Each row of a before or after table is a point. The points were changed in one or more steps. Then noise was added and the rows were shuffled. The steps act on columns, c1 being the first. Name the steps. A step turns or swaps two columns, mirrors them in a line or flattens them onto one, adds a multiple of one to another, or multiplies or shifts one. Angles are multiples of 10 degrees, from the lower column toward the higher: turns from -170 to 170, lines from 10 to 170 but not 90. Use the fewest steps. Two steps may share a column if one is a turn and the other turns, adds or multiplies; they go together, in the order done. Otherwise the lowest column goes first.
In the rows, 128 means zero.

Before (9 x 3):
[[131 138 116]
 [162 102 111]
 [164 134  65]
 [104 168 130]
 [153 110 116]
 [ 89 155 112]
 [ 76 157 150]
 [126 112  94]
 [157  90 109]]
After:
[[125 248 107]
 [143  49 160]
 [189 143 165]
 [144 207  87]
 [138  75 152]
 [111 217  76]
 [146  14 157]
 [164  81 124]
 [139 158 134]]
Steps: turn c1 and c3 by 90 degrees; multiply c2 by 3

Before, 9 rows:
[[158  59  99 134 140 143 114 174]
 [194  92 148 132 151 113 127  79]
 [129  74 229 168 147 169 135 146]
 [108 169  70 166 103 168 131  22]
 [163 111 170 168  87 163  99 180]
 [197  63  60  97  75 212 143 127]
 [ 90 174  78  65 171 174 144 130]
 [118  71 163 114  78 170 102 153]
 [ 91 159 168 146 166  86 182 129]]
After (9 x 8):
[[229  71 129 154 166 126 119 175]
 [160  72 117 137  74 118 110 173]
 [171 109 161 170 109  90  87 177]
 [149  91 194 119 152 168 127  97]
 [ 97  61 155 122 141  87 110 157]
 [ 60  64 198 133  69 156 154 205]
 [167 160  90 136 179 114 175  86]
 [ 70 169 108 173 123 243 117 129]
 [ 80 177  91  59 140 145 165 174]]
Steps: swap c1 and c3; turn c4 and c7 by -20 degrees; turn c4 and c5 by 30 degrees; turn c6 and c8 by 70 degrees

Before, 14 rows:
[[ 97 117 136 111 126 109 146 146 130 127 108 129]
 [ 91 108 141 133 121 118 147 152 130 183 147 146]
 [144 122 117 102 173 116 149 113 125 145 122 108]
 [ 89 176 157 120 163 144 141 150 144 103 131 136]
 [132 121 130 104 137 131 135 133 120 160 116 142]
 [134 141 168 122 140 113 130 156 149 121 129 131]
 [140  96 138 136 123 122 118 157  92 143 136 147]
 [147 101 104 158 135 144 114 126 129 113 128 121]
 [132  97 155 114 151 128 117 144 124 147 110 121]
 [116 127 156 132 148  88 105 108 107 146 113 112]
 [124 124 134  99 169 104 105 120 131 133 119 133]
 [133 125 145 109  95 103 106 131 121 152 117 141]
 [131 100 156  93 161 137 158 128 120 128 149 101]
 [132 123 128 114 160 120 118 150 138 145 134  91]]
After (14 x 12):
[[130 104 107 126 123 115 179 185  89 113 139 105]
 [136 128 128 167 138 128 195 139 119  98 114 133]
 [140 134 109 126 160 125 179 155 139 112 135 170]
 [134 152 124 136 140 117 194 249 150 138 130 132]
 [153 136 133 160  96 111 167 168 124 111 116 132]
 [134 108 126 147 150 124 175 207 126 108 112 146]
 [171 117 112 130 119 155 207 186 128  84 147 109]
 [120 112 142 161 161 131 220 186 118 124 153 177]
 [149 136 139 167 173 116 163 132 131 131 121 147]
 [100 112 120  82 133 121 175  73 127 135 126 112]
 [171 140 158 118 146 117 167 161 107 124 111 136]
 [159 130 114 152 130 147 208 166 129 141 106 141]
 [134 132 132 155 171 108 205  87 129 114 124 164]
 [124 185 122 145 161 173 201 220 143 154 130 127]]
Steps: turn c1 and c6 by -60 degrees; turn c1 and c10 by -160 degrees; shift c2 by 10; turn c3 and c8 by 60 degrees; multiply c8 by 2.5; multiply c4 by 1.6; turn c4 and c12 by -150 degrees; shift c7 by 60

Before:
[[167 111 143 170 148 118 123 137 123 132 151 131 116 127 143 124 158 153
  127 148]
 [131 152 128 137 157 113 136 123 154 154 134 130 124 141 133 114 118 152
   99 125]
 [ 85 141 187 161 136 123 107 120 138 113 129 131 103 125 111 134 160 113
  127 120]
 [ 99 132 158 149 118 151 136 101 136  97  94 113  96 117  94 147  94 118
   96 158]
 [127 122 152 122 108 153 144 120 173 112 129  90  75 166 124  82 110 126
  109  88]
 [155 154 138 155 141 124 153 109 147 153 137 146 119 132 143 111 136 146
  129 127]
 [155 150 136 157 123 122 100 124 138 142 157 135 137 128 127 118 140 141
  122 140]
 [141 141 176 174 147 112 120 121 104 127 168 142 127 121  95 129 150 108
  124 108]
 [161 131 131 182 132 115 138 110 114 167 138 126 135 116 140 139 144 127
   99 138]]
After, 9 rows:
[[105 112 136 171 154 121 100 138 120 131 155 136 113 129 164 126 155 145
  110 144]
 [110 152 127 157 123 123  39 127 138 140 154 124 133 130 146 121 142 146
  120 141]
 [170 138 181 164 120 120   8 117 137 115 128 123 106 129 102 132 160 122
  138 116]
 [158 133 157 145  94 151 121 100 139  97  94 135  91 119 117 148  95 145
  156 152]
 [103 134 136 183 136 115 154 109 113 170 135 125 133 113 148 138 145 151
  147 143]
 [145 142 167 172 115 107  57 120 102 126 172 107 131 121 163 127 149 118
  142 107]
 [108 154 150 155 147 125 186 110 144 153 139 114 120 135 149 109 137 140
  111 125]
 [115 127 155 123 110 155 146 119 175 109 129 159  83 163 119  83 107 140
  155  77]
 [138 152 134 136 151 112 153 127 154 156 132 131 123 140 143 115 119 170
  128 126]]
Steps: turn c5 and c15 by -50 degrees; turn c1 and c15 by 130 degrees; turn c3 and c7 by -20 degrees; multiply c7 by 3; turn c18 and c19 by 50 degrees; turn c12 and c19 by -160 degrees; turn c13 and c20 by 10 degrees
